Every row gives one point. Examples show where two turns around zero, p and q, send a point. Write where each new point lands after one turn and then the other. Backwards means that the second turn is done in reverse. Each puzzle has new turns, and all numbers are rounded.

Turn p:
[0.76 1.11] -> [-0.52  1.24]
[-1.84 -0.55] -> [-0.54 -1.84]
[ 1.08 -0.56] -> [1.06 0.60]
Turn q:
[ 0.38 -0.57] -> [ 0.50 -0.46]
[-1.95  0.44] -> [-2.00 -0.03]
[1.57 0.13] -> [1.49 0.50]
Where do these land?
q, then p backwards: [-0.32 -0.28] -> [-0.42  0.02]
p, then q: [-0.28  1.75] -> [-1.75  0.31]
q, then p backwards: [-0.65  1.16] -> [0.33 1.29]
q, then p: [-0.37 -0.94] -> [ 0.77 -0.66]
q, then p: [ 1.61 -1.70] -> [2.13 0.96]

Turn p:
[-0.51 -0.46 -1.80] -> [-0.08 -1.92  0.05]
[ 0.31 -0.74 -0.92] -> [ 0.30 -0.98 -0.66]
[-0.88  0.13  0.51] -> [0.25 0.29 0.95]
[-0.91 -0.55  0.82] -> [0.98 0.38 0.84]
[-0.39 -0.72  0.58] -> [0.94 0.24 0.26]
[2.38 2.34 0.81] -> [-2.39  2.00 -1.44]
Turn q:
[ 0.28  0.75 -0.22] -> [0.77 0.03 0.32]
[-0.25 -0.10 -1.49] -> [ 0.77 -0.37 -1.25]
[-0.57 -0.01 -0.03] -> [-0.09  0.45 -0.34]
[ 1.00 -0.61 -1.28] -> [ 0.46 -1.55 -0.63]
[ 0.91 -1.71  0.63] -> [-1.55 -1.30  0.22]
[-1.36  1.69  2.39] -> [-0.34  2.72  1.70]
Where do these land?
q, then p: [-0.29  1.56  1.19] -> [-0.89  1.76  0.19]
q, then p: [ 0.74 -1.01 -1.69] -> [ 1.03 -1.53 -1.01]
p, then q: [-1.56 -0.07 -1.08] -> [-1.86 -0.22  0.34]
q, then p: [-0.27  0.80  2.14] -> [-0.49  1.81  1.33]
q, then p backwards: [ 0.14 -0.19 -0.87] -> [ 0.38 -0.69 -0.44]
p, then q: [ 1.24 -1.08  0.30] -> [ 1.22 -1.05 -0.46]

Turn p:
[-1.31  0.68  0.86  0.26] -> [ 0.32 -0.23 -1.55  0.66]
[ 1.16 -0.27  0.25 -0.74] -> [-0.98  0.15  0.98  0.28]
[ 1.49  0.42 -0.43  0.12] -> [0.20 0.57 1.43 0.42]
[-2.60  1.06 -1.55  1.49] -> [ 2.59  0.59 -2.07 -1.07]
[ 1.11 -1.16  0.73 -1.87] -> [-2.42 -0.14  0.85 -0.08]
[ 0.15 -0.74  0.15  0.74] -> [ 0.29 -0.94  0.35 -0.21]
Turn q:
[-0.67 -0.71 -0.87 -0.44] -> [-0.36 -1.28 -0.11  0.34]
[0.74 3.81 0.69 0.25] -> [1.79 2.99 0.38 1.82]
[ 0.75 -1.02 -0.32 -0.21] -> [-0.90 -0.27 -0.79 -0.49]
[-0.36 -1.02 -0.14  0.88] -> [ 0.31 -0.88 -0.22 -1.02]
[-0.46 -1.07  0.64 -0.47] -> [-0.84 -0.56  0.73 -0.66]
Where do these land?
q, then p: [-1.65  0.60 -1.28 -0.10] -> [ 0.38 -1.71  1.28 -0.15]
q, then p: [-0.39 -0.65  1.76 -1.26] -> [-0.77 -0.56 -1.87  0.92]
p, then q: [ 1.19 -0.34 -1.58  0.65] -> [-1.02  1.63  0.84 -0.21]
p, then q: [ 1.08 -0.79  1.94  1.01] -> [ 0.03 -0.90  0.16 -2.40]
q, then p backwards: [-0.23  1.17 -0.84 -0.30] -> [0.17 1.13 0.77 0.57]

Turn p:
[-2.27  0.10 -2.49 -0.55  1.16 -0.12 -1.25  0.74] -> [ 0.51 -1.83  0.72 -2.35  1.40  1.62 -0.93 -0.17]
[ 0.13 -0.99  0.85 -1.12  0.85 -0.13 -1.37  0.62] -> [ 2.18 -0.80 -0.62  0.25 -0.11 -0.03 -0.01  0.33]
[-0.50  0.06  0.18 -1.23  2.03  0.03  1.58  0.87] -> [ 0.51 -0.56 -0.47 -0.11  0.91 -1.41 -2.18 -0.90]
[ 1.57  1.21  0.15 -0.02  0.77 -1.58  0.99  1.05] -> [ 0.00  0.31  0.16  1.64 -0.13  0.06 -0.84 -2.36]
[-0.28 -0.88  0.82 -0.16 -1.91 -0.37  1.80 -1.94] -> [-1.68  0.82 -1.33 -0.48 -0.24 -1.85  1.83  0.06]
[-0.20 -0.62 -0.59  1.15 -2.21 -0.15 -0.60 -0.58] -> [-1.16  0.41 -0.28 -0.73 -0.97  1.15  1.71  0.62]
[ 0.70 -0.73 -0.35 -0.86  0.05  0.99  0.00 -0.79] -> [-0.25 -0.69 -0.67  0.71  0.73 -0.33  0.26  1.13]
[ 1.27  0.05  0.11  3.46 -1.24  0.43 -0.58  0.50] -> [-1.31  1.01  1.21  0.85 -2.82  1.53  0.24  0.78]
[ 0.03  0.83  0.84 -0.09  2.28  0.43  0.19 -1.06] -> [ 0.63 -0.51  1.65  0.66  0.64 -1.78 -0.72  0.12]
[-0.45  0.96  0.46 -0.57 -1.78  0.47 -0.78  0.59] -> [ 0.55  1.82 -0.37 -0.45  0.59  1.05  0.66  0.39]
Turn q:
[ 0.05 -1.23  0.84  0.80  0.20  0.80 -0.64 -0.24] -> [-0.25  0.56  1.31  0.05  0.05 -0.03  1.15  0.78]
[ 0.80  0.27  0.80 -0.88 -0.40  1.43 -0.91 -1.24] -> [ 0.93  1.57 -0.80 -0.26  0.11  0.68  1.25  0.81]
[ 0.51  0.44 -0.20  0.21  0.71  1.42  0.57  0.35] -> [-0.02 -0.91 -0.76 -0.01  0.38 -0.24  1.34  0.32]
[-1.37  1.03 -2.80  0.86  1.19 -2.90 -0.86 -1.02] -> [ 0.17 -2.02  0.57  0.86  0.57  2.14 -3.59  0.33]
[ 1.53  0.19  1.23  0.49 -1.05  0.36  0.32  0.67] -> [ 0.21  0.89 -0.28  1.22 -0.47 -1.10  1.23 -0.74]
[ 0.04  0.15  1.55  0.14 -0.74  1.49  1.36 -1.47] -> [-1.27  1.72 -1.19  0.12  0.86 -0.66  1.13  0.87]
[ 1.16 -1.27  0.27 -0.83 -0.42  0.61  0.95 -0.20] -> [-1.00  0.72 -0.50 -0.42 -1.15  0.22  1.29 -0.48]
[-1.58  0.86 -0.85 -0.45  1.73 -2.97 -0.28  1.02] -> [ 0.43 -1.74  0.99 -0.63  1.16  0.64 -2.74 -1.79]
[-1.15 -0.45 -0.84 -0.34 -1.21 -0.24 -0.52  2.14] -> [ 0.80 -0.79  0.67 -0.94 -1.51 -1.64 -1.06 -0.09]
Where do these land?
q, then p backwards: [-1.80  0.63 -1.29  0.60 -0.51  0.87  1.84  0.61] -> [-0.48 -2.00 -0.55 -0.37  0.91  1.15  1.71 -0.84]
q, then p backwards: [ 0.83 -0.33  1.58 -0.80 -0.38  0.12 -1.34 -1.61] -> [-0.07  1.65  0.98 -0.04 -1.80  0.28 -0.97  0.73]
q, then p: [ 0.19 -0.95 -0.87 -0.33 -0.22  1.82 -0.86 -0.21] -> [-0.37  1.09 -1.85  0.28  0.16  0.51 -0.90 -0.22]
q, then p: [ 0.13 -1.65 -0.57 -1.16 -1.93 -0.24  1.00 -0.22] -> [-0.30  1.47 -0.41 -1.45  1.22  1.13  1.38 -0.17]
p, then q backwards: [ 1.27  0.51 -0.15  0.82 -0.12  1.89 -0.98  1.53] -> [ 0.10 -0.08 -1.00  0.84 -0.69 -0.82 -1.43 -2.13]
p, then q: [-1.76  1.27 -0.40 -0.70 -0.38 -1.37 -0.79  0.28] -> [-0.21  0.78 -1.51 -0.92  0.88  1.45  1.11 -0.44]
p, then q: [-0.74 -1.57  0.39  0.68  1.51 -1.68  0.17  1.61] -> [ 0.33  1.99  0.01  0.17 -2.27  1.30 -0.19  0.58]
p, then q: [-0.45  0.27  0.00 -1.44 -0.06  0.83  0.08  1.35] -> [ 1.38 -1.13 -0.19  0.03 -0.02  1.14  0.59  0.06]
q, then p backwards: [ 0.82  1.15  1.80  1.00  0.78 -1.13 -0.79 -1.65] -> [ 1.51  2.56 -0.21 -1.35 -0.42  0.42 -0.50  0.39]
q, then p: [ 1.51  0.67 -0.50  1.33  1.32 -1.11  1.66 -1.70] -> [-1.17 -0.92  1.62 -1.73 -0.85 -0.29 -1.13  1.86]
